Each row of a before or after table is a point. The points were changed in one or more steps. Then noise was added and the rows were shuffled. The steps act on columns, c1 being the first. Write out the steps. A step turns or swaps two columns, mirrors them in a line or flattens them onto one, adds a multiple of one to another, or multiplies or shifts one. Angles are multiples of 10 degrees, from the lower column toward the higher: turns from -170 to 170, lines from 10 to 170 but not 90. Use the fewest steps. Two steps may share a column if one is a turn and the other turns, adds or multiplies; they go together, in the order done. Otherwise the lowest column goes first.
In the rows, zero is written as 128.

Before (13 x 2):
[[117 187]
 [124 115]
 [119 110]
 [120  71]
 [157 124]
 [134  85]
 [161 169]
 [134  84]
 [118 130]
 [ 89 166]
 [144 123]
 [ 97  93]
 [134 128]]
After, 13 rows:
[[132 119]
 [173 136]
 [145 135]
 [141 136]
 [151 165]
 [109 150]
 [125 133]
 [134  75]
 [ 97  74]
 [172 167]
 [119 142]
 [ 75 119]
 [152 163]]
Steps: turn c1 and c2 by 140 degrees

Before (9 x 4):
[[102 181 125 155]
 [161 133 161 181]
 [144  99  91 111]
 [137 115 109 190]
 [149 124 133 109]
 [ 92 110 117 168]
 [156 162 124 132]
 [ 84 137 144 124]
 [ 98 161  97 120]]
After (9 x 4):
[[106 140 133  62]
 [111 101 121 110]
 [171 122 128  48]
 [126 198 124  93]
 [158 114 119 130]
 [179 138 142 122]
 [119 168 115  59]
 [165  87 116  49]
 [175 172 123  74]]
Steps: shift c1 by 20; multiply c2 by 1.3; multiply c3 by 0.4; shift c4 by -60

Before, 13 rows:
[[128 118  90 149 114 131 151  81 139]
 [137 140  90 157 127 118 112 127 159]
 [134 127 129 154 117 175 139  87 170]
 [162 149 113 175 106 107 130 128 134]
 [154  92 104 108  89  88 150 108 114]
 [140  99 113 100 131 126 145  90  80]
 [120 149 136  95 151 133 118 108 142]
 [101 128  99 105  88 129 135  61 202]
 [174  88 127 132 103 116 111 140 125]
 [122 118 122 125  94  69  63 120 117]
 [139  71 130 140 119 111 143 121 132]
 [101 110 107  97  85 123 122 116 142]
 [ 84 121 139 130 113 101 119  96  99]]
After, 13 rows:
[[123 127 157 105 138 150 145 147  80]
 [124 130 177 101  28 168 135 161 201]
 [137 129 151 181  74 118 130 118 133]
 [122 129 129  96 185 136 119 150 143]
 [125 126 178 113  29 119 152 129 115]
 [123 130 150  94  17 139 120 122 142]
 [127 130 155 122  92 116 119 158  98]
 [132 129 141 142 105 117 143 132 133]
 [129 129 130 141  65 112 112 118 125]
 [133 129 117 155 100 180 139 161 172]
 [125 129 173 125  44  89  65 128 117]
 [131 129 157 157 125 139 113 102 158]
 [132 127 171 148  94 168 151 139 138]]
Steps: flatten c1 and c4 onto the line at 80 degrees; multiply c2 by 0; turn c3 and c8 by 140 degrees; turn c3 and c6 by 40 degrees; multiply c5 by 2.5

Before:
[[146 107 134 130 104 134 150 112 155 150 103 123]
 [133 151 134 122 120 111 145 133 134 117 143 108]
 [120 138 127 126 132 152 159 113 133 118 117 136]
 [137 132 131 127 134 135 128 114 112 112 136 124]
 [151 109 132 117 112 116 159 155 151 155 151 113]
 [130 135 135 117 137 122 136 115 101 128 145 144]
 [127 151 134 103 148 125 126 134 124 133 128 121]
 [158 139 144 119 144 121 139 145 142 126 148 132]
 [103 133 153 114 156 125 126 120 137 117 142 124]
 [110 119 158 124 114 147 122 138 100 112 126 129]
 [154 106 130 135 104 101 168 148 141 139 109 122]
 [153 150 145 130 114 108 147 143 136 144 153 141]
 [129 140 161 124 149 136 144 121 113 133 136 115]
 [114 130 117 148 149 143 134 115 136 138 111 119]]
After, 14 rows:
[[104 153 142 168 146 143 194 137 118 111 103 102]
 [144 117 169  89 158 112 161 119 130 128 148 114]
 [134 122 136 115 137 140 128 137 127 143 136 145]
 [148 106 143 103 127 123 122 124 122 119 128 133]
 [156 121 191  93 103 136 122 126 123 138 142 120]
 [149 128 101 174 115 138 146 145 117 118 111 121]
 [137 121 145  92 131 142 152 124 149 127 145 152]
 [104 151 134 164 154 113 248  98 119 121 109 116]
 [132 116 125 143 120 139 221 155 135 137 117 121]
 [114 134 203 127 110 115 110 145 134 145 126 155]
 [120 103 142 100 133 126 179 110 107 135 143 125]
 [112 152 138  82 151 103 221 111 110 105 151 108]
 [149 117 211 112 129 133 176 137 118 121 136 145]
 [114 109 170  92 153 117 185 106 139 108 153 118]]
Steps: swap c1 and c5; turn c2 and c10 by -170 degrees; multiply c3 by 2.5; add -1.5 times c11 to c4; turn c6 and c8 by 100 degrees; multiply c7 by 3; turn c9 and c12 by -100 degrees

Before, 12 rows:
[[122 114 134 164 160 170 174 101 105 137 171  91 112 146 119 163  85 107
  117 163]
 [134 146  91 119  72 129 104 123 126 143 151 122 137 142  77 168 172 118
  105  76]
 [ 96 140 115 120 124 139 113 123 118 119 118 141 174  90  90 135 117 147
  138 149]
 [ 81  93 141  98 106 128 148 102 131 115 102 139  78 100 131 127 135 137
   89 152]
 [124 115 146 179 120 134 128 110 104 103 112 157  97 114  79 152  96 119
   90 134]
 [129 143 146 114 102 130 157 182 173 131 137 113 159 167 141 120 156 148
  138 196]
 [126 102 115 152 156 157 104  72 136 142 102 182 161  98 140 131 166 140
  108 134]
 [120 162 145 125 122 170  93 145 114 138 158 139 125 148 135 136 170 130
  116 131]
 [166 134 131 109 152 105  93 147  73 137 159 204 141 127  89 134 166 143
   98 154]
 [ 90  91 129 110 127 148  91 141 153 138 131 154 113 184 138  89 117 138
  105 136]
 [112  87 152 118 146 154  73 143 117 123 137 118 184 143  73 150 149 132
   88 141]
 [115 111 130 127 129 162 108 128  68  88 154 145 121 126  84 130 149 132
  110 130]]
After:
[[126 168 116 125 156 186 109  73 137 162 100 182 142 149 142 170  84 104
  106 134]
 [113 194 152 147 147 180 161 142 118 116 137 117 147 147  72 217 114  85
   88 142]
 [122 118 135  76 161 210 129 103 104 150 172  90 148  92 119 153 148 167
  117 163]
 [121 115 145 153 121 213 160 144 115 153 158 139  98 139 136 122  93 105
  116 130]
 [129 151 144 154 102 132 153 182 172 134 138 113 102 133 140 144 111 173
  138 196]
 [124 103 146  68 120 138 115 110 105  65 113 157 151 121  80 128 130 119
   89 135]
 [ 79  92 142 159 107 127  96 102 129  97 102 139 179 134 131  90 139 140
   89 151]
 [134 131  91 158  71 128 150 124 125 164 151 122 108 126  77 170  95 108
  104  75]
 [165 139 132 163 152  83 139 148  72 150 161 204 117 154  88 145 105 102
   99 153]
 [ 91 128 130 139 127 169 194 141 155 152 130 155 166 143 138  86 146 118
  105 135]
 [ 97 166 117 129 125 148  99 122 119 106 117 142 102 155  90 174 141 109
  138 148]
 [116 128 127 139 129 197 134 129  69  28 156 144 147 137  84 128 109 113
  109 128]]
Steps: turn c2 and c13 by -110 degrees; add 1 times c2 to c16; turn c4 and c17 by -150 degrees; multiply c6 by 2; turn c7 and c14 by -110 degrees; turn c14 and c18 by -70 degrees; multiply c10 by 2.5

Before, 13 rows:
[[126 159  76 170 136  95 134 147 129 146 163 131  93 145 101 120 148 128
  189 126 142 158 149 147 119  70 137 101 169 148 123 182]
 [184 104  82 153 144 117 131 136 171 171 154 154  99 125 159 146 134 128
  137  80 115 138 143  79 139 113 154 159 110 112 128 170]
 [131 176 154 117  94 116 112 164 120 113 126 117 131 139 166 120 124 121
  141 112 147  70 159 142 146 156  83  76 148 162 137 142]
 [178  79 109 117 161 122 110 136 187 152 126 143 100  97 146 159 119 151
  165  92  92 132  60  71 102 111 115 148 124 118  96 139]
 [140 116  92 176 122  99 170 124 166 151 149 126  75 169 112 169 135 156
  159  93  89 137 138 101  97  85 146 114 140 123 129 154]
 [140 168 133 118  94 115  80 159 148 120 112 122 157 102 140 101 124 135
  149 149  94 108 105 118 149 147  95  96  74 109 156  96]
 [137 162  99 166 129 129 144  90 105 130 161 180  85 155  76 164 149 126
  166 126 139 159 148 133 112  88 111 105 167 157 154 171]
 [139 132 148 108 101 125  81 149 157 101 127  84 127  70 168 108 116 118
  100 129  76  95 109  85 165 101  93 115 113 108 132 102]
 [146 128 115 186 174 100 156 100 121 168 128 136  86 137 115 121 147 132
  149  92 104 114 152 123  85  88 104 103 129 160 121 186]
 [167 181 155 147 117 120  91 166 129  95 117 103 165  92 150 119 118 109
  129 135 101  98 126 131 124 136 115 108 141 137 142  72]
 [131 115 148 122 107 122 158 181 121 138 114 149 163 145 136  90 127 103
  156 143 162  92 180 163 179 140  78 118 170 170 182 116]
 [122 106 154 164  97 102 118 177 160 126 136 184 155 145 131 108 138  76
  169  87 136 115 159 139 166 147  75 127 158 196 160 144]
 [173  99 131 141 130 147  62 137 191 131 149  85 148  68 137 147 108 168
  134 132  77 110 116  68 116 140  99 130  99  90  99 122]]
After (13 x 32):
[[ 83 149  93 179 117 100 177 126 171 152 124 115 136 131 111 162  81 101
  173 126  87 134 139 123 101  89 149 118 142 135 133 154]
 [157  83 159 146 114 116  88 166 118  91 119 108 121 172 151 117 157 145
  122 134  99 103 126 120 110 136 119 109 145 118 148  78]
 [118  81 156 120  95 118 113 168 119 111 127 128 123 127 165 116 131 130
  150 129 146  68 154 131 133 162  87  78 145  91 134 141]
 [147  79 131 118  93 114  84 157 136 121 103 118 121 143 146 105 151 127
  123 155  97 109 107 124 133 147  97  94  77 149 154 100]
 [113 145 114 184 176 101 157  99 119 171 133 134 150 142 114 113  89 117
  171 122 104 112 151 126  90  88 101 100 129  96 123 186]
 [100 103 103 165 136 130 142  90 129 131 167 175 148 129  71 166  84 127
  157 157 137 161 146 148 102  89 109 108 167 102 155 174]
 [150 185 112 119 158 123 110 136 178 149  95 124 114 184 147 156  97 105
  178 135  94 134  58 127 121 112 122 143 126 138  99 141]
 [176 158 131 145 131 150  61 137 190 129 117  69 108 183 139 147 145  96
  126 136  78 109 116 107 126 137  98 136 101 168 100 120]
 [112 105  74 173 128 100 133 150 147 145 157 134 148 124 106 124  94 126
  168 174 140 160 149 133 107  72 135 100 169 105 123 183]
 [112 124 145 121 103 123 157 180 120 136 122 164 132 124 133  88 159 141
  137 163 165  89 180 138 181 143  75 117 170  83 183 119]
 [115 147  79 156 142 117 135 136 175 171 128 132 138 183 163 139  96 129
  169 106 110 137 144 128 148 116 152 165 106 146 126 173]
 [114 140 151 164 100 102 119 179 163 123 117 183 134 118 131 107 156 169
  185 136 138 114 156 149 172 144  72 126 153  54 159 144]
 [180 105 143 108  96 125  83 146 151  94 111  77 115 152 171 111 123 145
  111 112  76  93 107 108 157 108  96 117 114 146 134 100]]
Steps: turn c1 and c14 by 100 degrees; mirror c2 and c25 in the line at 100 degrees; turn c9 and c11 by -30 degrees; flatten c12 and c24 onto the line at 20 degrees; swap c13 and c17; turn c18 and c30 by 170 degrees; turn c19 and c20 by 50 degrees

Before:
[[133  81 124 116 177 127 102 136 151 165 119 133  79 158 133  98 123  97
  154 127 163  94 100 141 157 123  76 115 223 112 196 156 119 114 167 138
  137 169  95 135 169 139 133  87 118 127 154 187  95 152 139 108 131 139
  100 136 145 137 102 156  75 133 104 130]
 [112 140 116 147  94 126 145 107 102 109 111 118 104 123 144 158 127 158
   90  92 146 152 161 134 136 130 133 104 142 159 162 112 126 103 165 103
  104 173 109 108 164 165 104 109 141 131 107 147 136 146 124 138 185 141
  148 150 109 100 138 157 103 138 122  97]
 [112 151  54 159 106 107 128  97 154 128 176 120 155  90  94 130 141 113
  154 137 152 117 130 130 116 120 114 139 144 139 127 118  33 133 103 198
  128 102 106 162  91 109 113 134 118  85 113 118 150 113 130 110 136 123
   73 122 131 160  91 118 151 163 138 125]
 [166 150 159 100 102 137 132 127 169 134 138 103 125 101 171 178 117 110
  162 125 156 120 104  92 134  67 130  97 104  64  71 147 143 106 133 122
  126  87  66 148 133 165 153 111 104 106 150 155 142 108 166 117 171 181
  139 145 100 157  96 115 107 148 103 111]
 [113  96 120 116 113 104 177  73 159 163 177  93 168 147 157 166 175 177
  144 159 131 124 112 125 100 137 134 158 172 113 135 186 126  93 143 150
  194 158 147 175 143 118 110 151 131 145 134 150 112 155  94 148 111  97
  129 157 104 122 113 100  58 109 144 114]
 [ 93 158 169 138 205 111 103  96 141 136 138 198 123 132 180 129 186 147
  153 108 126 114 127 134 154  99  79 135  76 154 131 110 100 117 138  90
  146 124 194 177 104 103 128 110 163 133 107 120 162  87 152 128 126 114
  112 127 120 123  92  97  98 106 140 152]
 [117 150  96 106 179 109 112 121 157 189 125 193  62 137 135 111 158  85
  107  98 161  71 130 129 129 120 129 123 121  92 144 113 146  56 125 126
  123 168 145  96 158 110 119  86 131 111 111 176 110 169  93 101  98 111
  150  99  63  97 165 125 141 128 129 162]
 [118  78 101 140 139 100 143 117 127  95 129 151 137 146 137 150 161 124
  165 122 109 100 117 136 110 134 155 144 155 141 148 124 117 127 121 153
  124 135  49 132 128 163 122 127 128 153 124 156 145 139 142 106 115 137
  100 134 129 160 135  92 114 125 144 157]
 [172 136 146 128 152  29 139  86 104 171 125 116 109  94 232 192 135 128
   87 111 166 105 112 136 116 105 127 111  78 140 138 120 189 107 132  69
  151 139 128  83 148 123 106 146 122  90 111 104 164 154 135 138 103  81
  120 150 143  88  89 187 130 155 103 159]]
After (9 x 64):
[[117 149  96 107 109  88 132 121  71 188 125 170  59 135 134 111 156  85
  106  99 162  72 132 137 128 120 111 123 120  91 146 113 144  58 126 131
  123 169 144 112 160 119 119  84 136 109 114 177 114 169  93  84  99 111
  151 100  66  97 166 126 139 129 133 161]
 [169 136 144 126  92  38 126  87 133 171 124  90 110  94 234 192 132 130
   87 111 165 104 112 134 114 106 138 111  79 141 137 119 191 106 131 184
  149 140 128  99 146 123 107 145 110  91 111 104 159 155 135 155 104  80
  118 152 145  86  91 187 131 155 102 160]
 [112 153  54 161 158 113 139  97 126 130 177 109 154  90  93 132 142 112
  155 138 152 117 130 138 115 121 133 138 143 139 123 117  30 133 103  57
  127 101 107 159  92 116 114 132 113  87 113 119 144 114 131 117 138 122
   71 120 131 159  91 120 151 163 138 124]
 [111 137 115 147 140 132 115 110 170 108 113 122 104 122 141 159 126 159
   93  91 146 151 158 111 139 129 139 108 143 160 160 112 127 104 168 152
  104 173 107  93 163 148 104 110 141 128 106 149 139 145 124 140 186 142
  151 152 108  96 138 158 105 135 121  95]
 [131  82 123 115 107 127 187 137  77 164 117 124  81 161 132  98 125  99
  156 129 160  93  99 128 156 123 122 115 223 112 196 158 120 113 168 116
  136 172  93 138 169 128 134  87 131 128 155 187  92 153 141 108 132 142
   97 138 147 139 101 154  75 135 105 131]
 [117  78 102 140 121  92  97 117 119  94 129 134 138 151 140 149 164 124
  162 121 110 101 117 113 110 132 130 145 155 143 150 125 116 127 121 104
  122 134  48 147 128 145 123 127 122 153 129 155 143 137 141 103 116 137
  101 136 128 156 135  94 113 122 144 155]
 [ 91 158 169 139  74  87 181  97  71 136 140 183 124 132 181 128 183 147
  152 110 125 114 128 141 153 100 123 136  75 152 131 111  98 116 137 166
  146 125 195 189 104 110 129 110 148 133 110 124 172  84 151 108 127 115
  115 129 119 124  90  97 102 104 139 152]
 [115  97 120 118 162 115 105  74 112 162 175  95 169 145 155 163 174 176
  143 162 131 125 113 131 100 134 174 158 173 114 135 185 125  95 145 109
  193 159 147 169 144 123 113 150 137 144 134 149 116 155  93 161 114  97
  130 155 106 122 113 102  58 110 146 115]
 [166 151 158  99 173 145 124 127 116 133 138 103 122 100 171 180 118 111
  162 126 155 118 105  95 134  67 130  95 103  64  72 144 142 104 132 133
  126  85  67 140 131 165 155 113 101 106 149 155 133 111 168 122 173 184
  138 147 100 161  94 115 105 149 102 112]]
Steps: turn c5 and c9 by -140 degrees; turn c6 and c12 by 20 degrees; turn c12 and c52 by -20 degrees; turn c7 and c27 by 110 degrees; flatten c24 and c42 onto the line at 130 degrees; multiply c36 by -1; add 0.5 times c64 to c40; turn c45 and c49 by 20 degrees
